Each row is a point. Each copy is the shape, with its points in the same order, turned, moved and blurred by noise. Is it also mirrored, or only turned?
(in the rows, 128 means zero)

Shape (6 x 2):
105; 145
154; 148
170; 154
91; 127
139; 132
96; 77
Copy 1:
117; 119
133; 163
146; 178
120; 99
143; 139
163; 71
Copy 1 is: only turned
Copy 2 (6 x 2):
136; 99
173; 126
187; 138
113; 94
149; 129
78; 136
Copy 2 is: mirrored
Copy 3, 6 rows:
153; 133
105; 142
89; 150
164; 112
117; 126
152; 64
Copy 3 is: mirrored
Copy 4:
87; 123
131; 152
141; 165
89; 100
126; 130
120; 60
Copy 4 is: only turned

Shape, 7 rows:
119; 121
110; 118
183; 161
154; 157
132; 164
99; 122
184; 139
Copy 1 (7 x 2):
117; 116
105; 121
190; 109
165; 122
155; 142
102; 130
175; 91
Copy 1 is: only turned
Copy 2 (7 x 2):
121; 120
120; 113
145; 195
150; 164
162; 142
127; 99
128; 185
Copy 2 is: mirrored

Shape, 7 rows:
109; 101; 195
122; 185; 92
126; 147; 111
140; 111; 135
100; 155; 122
131; 90; 152
101; 134; 108
Copy 1, 7 rows:
101; 81; 165
189; 174; 127
151; 156; 125
110; 142; 130
169; 132; 128
90; 120; 131
154; 132; 107
Copy 1 is: mirrored
Copy 2, 7 rows:
76; 134; 155
176; 194; 87
152; 157; 102
140; 126; 123
134; 180; 95
114; 112; 129
136; 154; 82
Copy 2 is: only turned

Shape, 10 rows:
126; 144; 192; 109
135; 141; 132; 95
129; 132; 216; 115
116; 77; 95; 100
121; 120; 86; 102
126; 133; 124; 99
127; 149; 105; 97
120; 149; 136; 136
88; 153; 88; 142
130; 147; 97; 164
Copy 1:
123; 177; 99; 173
137; 148; 106; 121
124; 182; 108; 198
163; 79; 133; 122
137; 100; 124; 100
134; 134; 108; 125
125; 133; 108; 101
95; 140; 121; 136
78; 94; 119; 112
78; 125; 153; 111
Copy 1 is: mirrored
Copy 2:
116; 181; 167; 111
105; 160; 115; 120
131; 195; 188; 118
84; 143; 96; 187
80; 129; 87; 146
97; 151; 113; 127
88; 140; 99; 115
103; 125; 144; 114
61; 93; 122; 123
109; 80; 123; 120
Copy 2 is: mirrored
Copy 3, 10 rows:
120; 155; 199; 161
121; 123; 163; 125
128; 157; 212; 189
99; 110; 92; 154
111; 116; 111; 116
113; 128; 145; 125
118; 125; 142; 102
140; 166; 154; 129
122; 177; 110; 94
164; 161; 119; 106
Copy 3 is: only turned

Shape:
137; 90; 139; 121
138; 157; 119; 163
161; 161; 144; 122
186; 145; 148; 142
75; 142; 124; 91
119; 83; 144; 145
183; 104; 153; 141
116; 156; 173; 151
Copy 1 (8 x 4):
156; 119; 142; 119
94; 117; 130; 169
96; 154; 158; 145
112; 144; 180; 166
101; 137; 87; 84
151; 89; 138; 120
147; 126; 185; 152
75; 102; 155; 121
Copy 1 is: only turned
Copy 2 (8 x 4):
85; 115; 125; 123
139; 142; 114; 179
119; 173; 101; 145
95; 172; 93; 167
160; 128; 149; 94
81; 102; 147; 142
63; 144; 102; 155
123; 170; 162; 162
Copy 2 is: mirrored
Copy 3:
145; 125; 155; 136
91; 128; 111; 149
114; 143; 93; 107
138; 156; 88; 139
89; 90; 155; 81
128; 129; 177; 146
158; 157; 112; 154
75; 167; 138; 110
Copy 3 is: only turned
Copy 4, 8 rows:
138; 128; 159; 107
155; 137; 111; 168
156; 176; 116; 130
192; 171; 131; 126
72; 139; 111; 113
128; 119; 179; 132
182; 156; 166; 120
121; 177; 146; 170
Copy 4 is: only turned

Shape, 9 rows:
104; 126; 91; 113; 71; 134
126; 83; 117; 108; 131; 136
87; 112; 151; 118; 77; 105
100; 115; 136; 178; 86; 130
152; 122; 144; 109; 144; 168
184; 144; 152; 99; 161; 102
92; 190; 109; 127; 106; 147
133; 163; 140; 92; 80; 126
130; 140; 126; 133; 147; 89
Copy 1:
98; 91; 125; 159; 110; 76
144; 121; 140; 149; 158; 96
158; 83; 94; 160; 96; 80
143; 138; 116; 171; 67; 93
137; 121; 140; 151; 147; 160
145; 120; 110; 79; 144; 161
72; 115; 79; 167; 97; 123
115; 61; 108; 129; 104; 132
140; 141; 85; 105; 122; 113
Copy 1 is: mirrored
Copy 2 (9 x 6):
116; 159; 128; 95; 168; 175
157; 100; 157; 97; 152; 145
74; 124; 141; 87; 132; 168
107; 124; 97; 131; 122; 174
145; 107; 139; 126; 158; 91
163; 133; 152; 90; 95; 66
91; 189; 143; 144; 165; 136
100; 162; 128; 83; 156; 106
134; 144; 159; 123; 88; 129
Copy 2 is: mirrored
Copy 3:
64; 136; 99; 128; 118; 107
89; 109; 150; 88; 121; 127
91; 176; 125; 123; 93; 131
110; 138; 121; 162; 78; 133
108; 112; 180; 125; 162; 118
122; 138; 165; 112; 201; 171
117; 149; 95; 159; 156; 86
74; 182; 133; 138; 167; 121
141; 133; 118; 111; 150; 154
Copy 3 is: only turned
Copy 4:
100; 196; 128; 138; 118; 166
133; 150; 131; 132; 78; 131
105; 177; 172; 178; 139; 140
111; 151; 117; 202; 130; 141
144; 142; 112; 116; 116; 91
93; 105; 136; 87; 126; 84
141; 166; 102; 125; 183; 169
94; 182; 137; 114; 160; 116
102; 113; 141; 120; 139; 145
Copy 4 is: only turned
